Each wall is flat, endless, passes through zero and stands at right angles to its row. A trip goes straight from one point to another. Which walls does it cross, in order?
In the rows, zero is written as 128.

Walls:
(1): [143 100 97]
(2): [158 118 126]
(3): [103 175 79]
(4): [91 103 133]
(5): [109 168 142]
(6): [115 123 152]
(7): [105 65 158]
(8): [88 101 74]
(9): [139 92 131]
Trips:
[117 145 119] to [98 79 107] -> 4, 1, 7, 5, 9, 6, 3
[85 121 159] to [103 165 106] -> 3, 7, 6, 4
[119 120 88] to [163 131 133] -> 2, 4, 8, 3
[117 103 136] to [133 75 118] -> 2, 6

Walls:
(1): [142 100 139 172 121 89 92 115 176 126 141]
(2): [135 115 159 118 174 146 78 128 132 138 85]
(3): [100 196 141 63 131 78 185 101 124 153 146]
(4): [129 68 140 137 125 123 138 110 100 93 109]
(5): [155 114 136 61 104 172 140 106 68 114 129]
(6): [143 80 169 105 164 117 102 109 117 109 70]
(7): [133 170 67 92 195 97 145 117 113 95 99]
(8): [157 154 163 87 141 150 100 85 128 125 108]
(9): [120 126 159 157 130 73 166 190 112 118 126]
Trips:
[110 113 132 112 154 81 106 123 69 150 133] to [137 130 166 146 61 165 184 155 102 122 66] -> 7, 2, 3
[133 130 135 56 154 116 158 121 149 153 120] to [132 137 177 164 188 87 191 122 139 145 125] -> 9, 5, 1, 8, 4
[133 100 137 124 179 159 75 134 102 114 123] to [123 103 151 183 163 112 141 157 129 147 108] -> 1, 5, 9, 7, 8
[122 151 134 79 138 130 93 116 122 190 112] to [134 119 177 145 178 168 164 93 136 138 73] -> 4, 3

Walls:
(1): [107 138 102 134 200 127 165 101 136 106 140 133 115 89 116 105 112 139 143 138 107 160 108 127]
(2): [146 117 111 104 76 67 124 137 89 181 156 95 181 139 150 167 136 149 140 202 162 120 179 111]
(3): [180 153 176 124 156 142 179 129 133 118 164 151 138 60 67 159 154 113 181 85 150 116 84 131]
(4): [111 151 76 105 144 133 103 124 126 90 148 41 93 131 49 166 119 161 140 120 146 181 108 185]
(5): [84 115 151 150 147 164 102 162 151 148 134 150 165 110 111 93 78 168 156 117 163 175 106 162]
(6): [132 132 131 121 104 130 118 80 108 115 188 150 113 181 141 71 74 143 120 179 175 202 121 134]
(7): [103 115 104 145 171 159 193 96 90 139 132 104 119 112 100 132 81 122 106 108 149 184 96 123]
(8): [103 119 126 134 146 171 128 137 127 82 168 151 131 160 112 103 111 141 108 102 155 124 161 91]
(9): [114 53 207 62 74 80 117 101 141 101 132 123 157 79 137 134 146 123 96 177 93 135 148 108]
(10): [138 151 125 81 161 120 117 149 155 148 108 33 109 137 128 124 139 164 186 101 152 89 133 132]
Trips:
[142 102 141 137 96 138 123 81 111 135 122 111 78 152 152 123 107 77 141 118 55 140 172 110] to [167 80 146 111 114 153 129 137 137 121 97 103 54 115 148 144 136 179 173 181 173 115 96 152] -> 10, 2, 4, 3, 5
[117 93 194 145 142 109 155 189 88 146 110 124 104 139 136 107 98 166 83 134 138 162 131 132] to [138 165 142 143 129 147 128 112 159 99 149 176 151 104 120 124 91 111 172 127 126 177 157 151] -> 2, 1, 3, 9, 4
[158 177 111 177 124 147 127 102 142 140 163 116 93 120 152 179 118 92 126 163 102 155 79 151] to [125 139 145 129 107 91 109 116 149 119 122 150 163 121 86 164 151 120 141 149 159 129 138 105] -> 2, 7, 1, 9, 6, 4
[105 119 154 90 114 104 133 107 151 112 85 146 133 112 127 88 87 132 157 84 116 157 58 122] to [109 170 139 174 145 136 157 125 126 137 192 168 68 113 151 130 119 124 62 132 64 112 150 143] -> 10, 8, 9, 5, 3
[173 76 119 167 137 108 130 105 135 118 156 161 101 118 153 153 131 164 153 142 128 177 104 94] to [138 146 67 78 162 136 134 97 152 175 142 152 161 154 81 49 110 146 143 109 181 155 110 90] -> 8, 9, 4, 2, 10
